Each row of a before or after table is a point. One or more steps were done to the points. Then noise was added and the rows were shuffled. The steps act on columns, c1 being the first. Write out the steps. A step turns or swaps two columns, mirrors them in a line or flattens them onto one, adds a multiple of one to another, or multiplies or shifts one. Angles are multiples of 10 degrees, from the lower column toward the higher: turns from -170 to 170, lines from 10 to 170 but not 90. Use the fewest steps. Two steps may share a column if one is a turn and the other turns, adds or multiplies; they go together, in the order done. Otherwise the lowest column goes first.
(in the rows, 128 means zero)

Before, 14 rows:
[[140 136]
 [113 123]
 [160 141]
 [137  55]
 [143 124]
 [119 140]
 [120  48]
 [162  89]
 [122 104]
 [154  80]
 [ 87 135]
 [119  87]
 [136 119]
 [147  65]]
After (14 x 2):
[[121 136]
 [138 118]
 [ 98 186]
 [172 126]
 [117 132]
 [128 171]
 [107 201]
 [100 108]
 [116 116]
 [132 151]
 [119 209]
 [ 88 162]
 [143 136]
 [ 98 172]]
Steps: turn c1 and c2 by -170 degrees

Before:
[[111 150 148]
 [121 128 123]
 [112 130 114]
 [162 135 129]
 [160 133 203]
 [115 128 111]
 [122 137 131]
 [114 131 121]
 [119 130 131]
 [112 132 114]
 [131 153 115]
 [115 160 112]
 [139 136 120]]
After:
[[117 150 105]
 [161 134 130]
 [124 133 134]
 [131 143 107]
 [120 129 119]
 [138 134 116]
 [119 129 133]
 [114 128 102]
 [112 144 160]
 [113 131 103]
 [159 132 247]
 [111 134 104]
 [116 127 119]]
Steps: multiply c2 by 0.7; multiply c3 by 1.6

Before:
[[127 153  94  89]
 [ 66 109 164  98]
 [197 161 126 109]
 [123 113 137  98]
 [140 139 137 130]
 [140 148 132 140]
 [115 172 116  22]
 [148 130 158 119]
 [ 82  91 144 103]
 [ 96  63 128  93]
 [120 140 129 115]]
After, 11 rows:
[[127 128 203 166]
 [136 162 123 131]
 [135 130 120 141]
 [156 133 149 140]
 [122 199 115 220]
 [128 191  93  95]
 [145 165  84 108]
 [ 93 151 129 171]
 [136 110 143 140]
 [163 164  64 123]
 [137 119 140 134]]
Steps: swap c1 and c3; turn c2 and c4 by 120 degrees

Before:
[[146 118 128 211  86 110]
 [111 109 106 168 141 123]
 [ 96 104  98  96 167  86]
 [ 88 128 152 150 154 132]
 [134 151 120 122 153 103]
 [147 123 147 103 158 138]
 [104 114 150 103  79 120]
 [103 128 130 131 157 134]
 [138 108 123 171 156  80]
 [133 134 100 116 114 123]]
After, 10 rows:
[[144 173 127 127 131 165]
 [159  89 148 154 145 180]
 [140 142 110 109 137 122]
 [181 107 168 175 166 107]
 [ 52 127 130 131 100 147]
 [ 78  87 139 139 127 145]
 [ 33  85 100  96 135 185]
 [ 54 102 122 125 169  93]
 [189 118 123 120 104 144]
 [  8 127 151 151 110 145]]
Steps: multiply c1 by 3; multiply c2 by 2; flatten c3 and c4 onto the line at 50 degrees; turn c5 and c6 by 130 degrees

Before, 14 rows:
[[132 174 126 150 111 101 136 129]
 [143 169 122 129 116 117 125 117]
 [147 118  81 146 147 148  43 140]
 [ 60 141 136 125 124  96 146 111]
 [104 135 141 152  99 115 137 162]
 [116 116  88 135 158  95 152 113]
 [120 131  33 117 121 162 135 122]
 [ 94 112 143 109 126 120 149 150]
 [119 136 149  76 109  91 140 165]
 [107 117 153 140 147  92 145 113]
 [127 115 107 136 133 171 112 112]
 [ 99 117 126 132 141 108 107 131]
 [ 63 172 123 138 150 133 162 131]
 [121 114 128 121 159 249 141 218]]
After (14 x 8):
[[106 120 147 136 154  92 130 115]
 [116 135 116  68 148  96 135 155]
 [121 127 117 120  33 162 126 121]
 [105 136  98 142 142 113 122 166]
 [151 118 145 144  80 145  52 140]
 [ 93 115 126 107 144 119 125 149]
 [145 168 119 134 120 114 135 115]
 [118 115 158 107 126 245 136 217]
 [129 114 137 135 106 170 108 113]
 [ 61 140 122 129 139  98  97 111]
 [ 64 172 151 134 126 133 115 138]
 [103 115 139 128 124 106  84 131]
 [133 176 112 149 128 104 137 135]
 [118 115 161 135  93  98 144 116]]
Steps: add 0.7 times c1 to c7; swap c3 and c5; turn c4 and c8 by 10 degrees

Before, 8 rows:
[[174 149 133 140 128 109 126 120 170]
 [105 190 149 117 188 128 106 185  67]
 [113 145  90  94 103  64 125 108 104]
 [133 191 135 120 132 168 130 176  84]
 [100 157 114 145 173 147 140 169  77]
 [105 181 119 104 167 126 148 204 104]
 [129 114 141 104 108 119 106 102 194]
 [172 100 133 112 121 123 101 149 156]]
After, 8 rows:
[[148 167 170 119 120  95 121 128 125]
 [146 118 168 125 147  94 159 134 144]
 [126 161 104 160 205 168 128  89 102]
 [124 159 136 136 178 206 130 125 129]
 [127 128  95 125 169 188 104  83 116]
 [116 147 136 132 101  68 161 146 153]
 [ 98 151 118 121 183 201 151  67  88]
 [153 129  98 153 108 121 152 153  59]]
Steps: turn c1 and c3 by 60 degrees; turn c2 and c9 by -30 degrees; turn c6 and c9 by 60 degrees; turn c4 and c7 by -140 degrees; turn c5 and c8 by -90 degrees

Before:
[[188  80  90 132  73 155 116  76  61 138 119]
 [128  90 114 160 154  82 157 106 135 154 131]
 [171 168 124 108 142 125 105 153 141 110  95]
 [116 100  74 187 181  89 156  98  91  97 126]
 [113  96  77 112 138  96 137 132 105 143 116]
 [107  69 119 134 102 116 147 152 107 113 158]
 [108 161 120 122 120  56 124 131 132  84 118]
 [131 142 108  91 125  68 134 164 143 102 187]
 [ 99 106 119 130 161 106 176  98  92 128 145]
 [179 155 104  75  96 154  34  90 154  68  98]]
After:
[[147 165  88  79 119  86 159 140  92  70 140]
 [ 98 137 127 163 145  58 127 140 131  93 124]
 [ 84 112  84  94  85 153 115 113  64 177 154]
 [109  86 138 148 119  66 134 170 145 108  66]
 [104 101 130  70 161 121 148 148  99 122 118]
 [163 120 113 103 147 110 178 111  90  99 123]
 [120 128 136 174  85 124 104 152 144 115 142]
 [165 142 111  92 125  86 152 121 136 132 138]
 [ 52  93  95 185  93 150  39 114 163 113 144]
 [146  99 105 116 137  95 141 168  99 130 157]]
Steps: turn c1 and c5 by -110 degrees; turn c1 and c10 by -40 degrees; turn c2 and c11 by -160 degrees; turn c2 and c4 by -120 degrees; turn c3 and c8 by -40 degrees; multiply c3 by 0.7

Before, 8 rows:
[[ 88 132  99 161 137 165 147 103 170  89 125]
 [124 111 151 109 134 139 106 105 106 139 161]
 [139 100  83  86  99  93 136 135  96 172 138]
 [ 69 175 131 113 100 136  95 154 154  96 147]
 [ 89  96 118 108  81 155 140  89  88 131 121]
 [113 129  79  84  38 121 162  88 121 116 142]
 [157 113 123 166 130  90 185 154 138  77 101]
 [167 161  97 144  71 121 143  93 143 155 114]]
After, 8 rows:
[[ 68  70 131  94 114 119 113 153 154  55 128]
 [122 145 122 108 135 102 108 106 105 134 129]
 [137 116 131 135 177 184  86 136  93 182 128]
 [ 89 135 173 145 120 129 159 105 169  61 129]
 [155 139 101 184 137 154 167 152 138  97 128]
 [ 89 100 154 140 191 119 107  88  87 104 127]
 [112  37 154 162 203 170  86  86 123 105 128]
 [167  51 143 143 153 157 144  94 145 182 130]]
Steps: add 0.7 times c1 to c10; multiply c5 by 1.3; turn c2 and c5 by -130 degrees; turn c3 and c6 by -130 degrees; swap c4 and c7; multiply c11 by 0

Before, 12 rows:
[[104 174  87 103 182 109  84 133 136 101 129 119]
 [140 138  74 167 152 133 118 104 219 134 160 178]
 [154 162  96 101 185 161 133 141 117 113 175 123]
 [ 72 176 120 130 129 195  95 153  87 130 146  95]
 [132 123 192 113 143 146  92 137 115 104 197 118]
 [132  89 139 107 172 162  72 110  84  82 150 124]
 [124 143 104 120 111 140 118 167 105 100 142 131]
 [115 106 128  80 187 133  87 126 124 124 162 191]
 [179 137 101 120 152 159 118 140 245 146 128 159]
 [191 181 103 142 135 138 111  98 200 143 120 196]
 [119 109 194 142 173 160 130 139 115  94 141 149]
 [127 129 136 149 166 135  75 167  71 137 145 121]]
After:
[[107 122 115  88  85 133 140 173 157 102  50 117]
 [127 132 131  87 139 101 108 185  73 138  90 121]
 [123 152 168  82 123  98 115 119 122  95  72 152]
 [134 123 120  92  94  79 158 162  79  82  88 126]
 [137 105  92  93 160 119 154 125 206 132 124 179]
 [116 123 118  92  61 111 142 164 137 124  76 194]
 [178 120 110 110 112  94 113 128 192 144  93 159]
 [152 125 121  86  85 100 110 120  94 113  88 126]
 [ 69 135 145 129 132  52 107 146 145 128 143  96]
 [126 123 114 146 127 111  93 144 113 102 168 128]
 [191 130 135 114 138 112 161 128 138 144 110 196]
 [131 157 174 116 107  97 130 157 111 105 172 115]]
Steps: add -1 times c1 to c9; flatten c2 and c3 onto the line at 60 degrees; add -1.5 times c5 to c11; turn c4 and c5 by 110 degrees; turn c6 and c7 by -160 degrees; turn c7 and c8 by 70 degrees

Before, 8 rows:
[[114 139 135 111  87 115 148 162 140 142 119 131 110 157]
 [106 119 158 150 153 141 166 145 135 167 137 175  87 149]
 [107 133 102 119 134 115 122 130 135 125 139  97 143 115]
 [133 149 116 122 129 118 117 148 113  94 149 109 140 132]
 [108 127 168 161 138 160 158 133 137 149 109 146  89 151]
 [124 143 135 133 105 115 125 170 139 142 123 126 110 116]
 [161 137 133 149 134 125 138 110  91 129 147 107 156 128]
 [149 113 118 109 132 112 121 149 120 116 117 108 136 131]]
After:
[[125 150 149 133 105 135 127 165 136 123 140  78 110 115]
 [111 101 249 160 137 141 159 180 138 109 148  95  87 152]
 [159 135 141 148 135 134 142 124  90 147 126  56 155 127]
 [149 136 101 108 130 109 121 137 117 116 117  57 134 131]
 [135 148  91 123 125 140 117 135 114 147  93  59 141 131]
 [114 142 149 110  85 131 149 193 141 117 144  80 112 157]
 [106 111 219 149 151 131 162 202 138 137 169 123  87 150]
 [107 140  49 119 135 127 118 122 135 140 126  50 140 116]]
Steps: turn c2 and c6 by 60 degrees; multiply c3 by 3; add 1.5 times c7 to c8; swap c10 and c11; shift c12 by -50

Before, 10 rows:
[[166  63 115 119 146 103  81  73 166 119  64 146 122 180  61 145 116 103]
 [143 154 109  65 125 117 115 136  98 143 166 113 135 104 103 164 152 138]
 [189  64 121 111 188 109  90 107 152 119 117 106 170 164  63 123 151 109]
 [135 101 138 135 177  93  92  79 172 113  94 104 161 136  70 156 133 119]
 [133 166 172  86 126 130 132 104  95 158 173 138 138 153 141 142 100 133]
 [113 156 185  72 111 108 138 143 164 137 174 138  84 140 134 105  98 121]
 [136 123 166 119 103  63 153  74 128 131 157 152 102 151  95  98 102 134]
 [169 177 167 118 123 131 114 174  98 157 168 121 123 108 110 157 132 161]
 [121 145 203  63 108 117 139 149 121 171 156 117 119 139 114 145 157 166]
 [116 152 212  81 111 115 168 137 100 117 155 129  92 137  99 132 110 103]]
After, 10 rows:
[[136 125 168 119 130 181 109  42 107  81 157  89 102 150  95 163 172 133]
 [168 177 165 118 129 125 136 201 104 107 168 148 123 110 110  97 138 161]
 [116 152 211  81 121 139  90 143 101  68 154 139  92 137  98 132 174 102]
 [123 144 203  62 149 145 114 160 125 122 155 138 119 138 114 112 132 165]
 [143 152 110  62 145 144 134 142 108  94 164 153 136 106 103  90 104 139]
 [190  64 119 111  89 151 167  96 156  70 118 126 170 164  63 124  76 109]
 [136 103 138 133  87 169 160  50 171  62  93 116 162 135  71  95 101 115]
 [165  65 115 118 109 146 170  41 150  69  65  88 123 182  59 103 126 103]
 [114 157 185  73 119 145 124 151 151  86 174  96  84 138 134 152 177 124]
 [134 166 171  86 110 123 124  89  93 109 173 137 138 154 142 113 164 133]]
Steps: add -0.3 times c3 to c17; turn c5 and c17 by -150 degrees; turn c6 and c12 by 160 degrees; turn c9 and c12 by -30 degrees; turn c7 and c16 by 170 degrees; multiply c8 by 1.6; shift c10 by -50
